Every row gives one point. Any point is a mix of the corners, with weights that add up to 1. It lies inside the corners' shape when no weight is negative. Is each point inside? If not, which corners have a negative weight?
In the rows, 128 means zero.

Corners:
(1): [103  85]
(2): [202 141]
(3): [112 129]
Points:
[ 85 104] -> outside (2)
[195 139] -> inside
[130  91] -> outside (3)
[131 123] -> inside
[128  87] -> outside (3)
[121  96] -> inside
[115 128] -> inside

Corners:
(1): [171 119 107 125 201 142  75 193 191]
(2): [139  82 174 151 101 184 136 127 124]
(3): [128  58 136 162 108 149 119 104 123]
(4): [111  93  92  79  88  75 211 103  92]
(5): [147 151 105 151  91 138 179 218 105]
(6): [160 113  95 125 155  50 177 127 117]
(7): [168 158 101 137  49 194 166 108 148]
(8): [ 83  78 200 102  75 156  94  86 114]
(9): [139 173 118 135 197 130  83  94  98]
(10): [130 175  97 125 138 111 179 165 161]
Points:
[135  75 142 140  88 153 141 126 122] -> outside (9, 10)
[132 117 119 126 105 120 168 126 110] -> outside (1)
[144 101 118 130 127 131 137 150 142] -> outside (9)
[130 125 116 118 127 136 127 136 137] -> outside (2, 6)
[121 113 136 119 154 120 114 112 122] -> outside (5, 7)
[146 103 116 125 133 117 136 129 127] -> outside (10)
[154 144 117 127 175 119 115 139 161] -> outside (3, 4, 5)
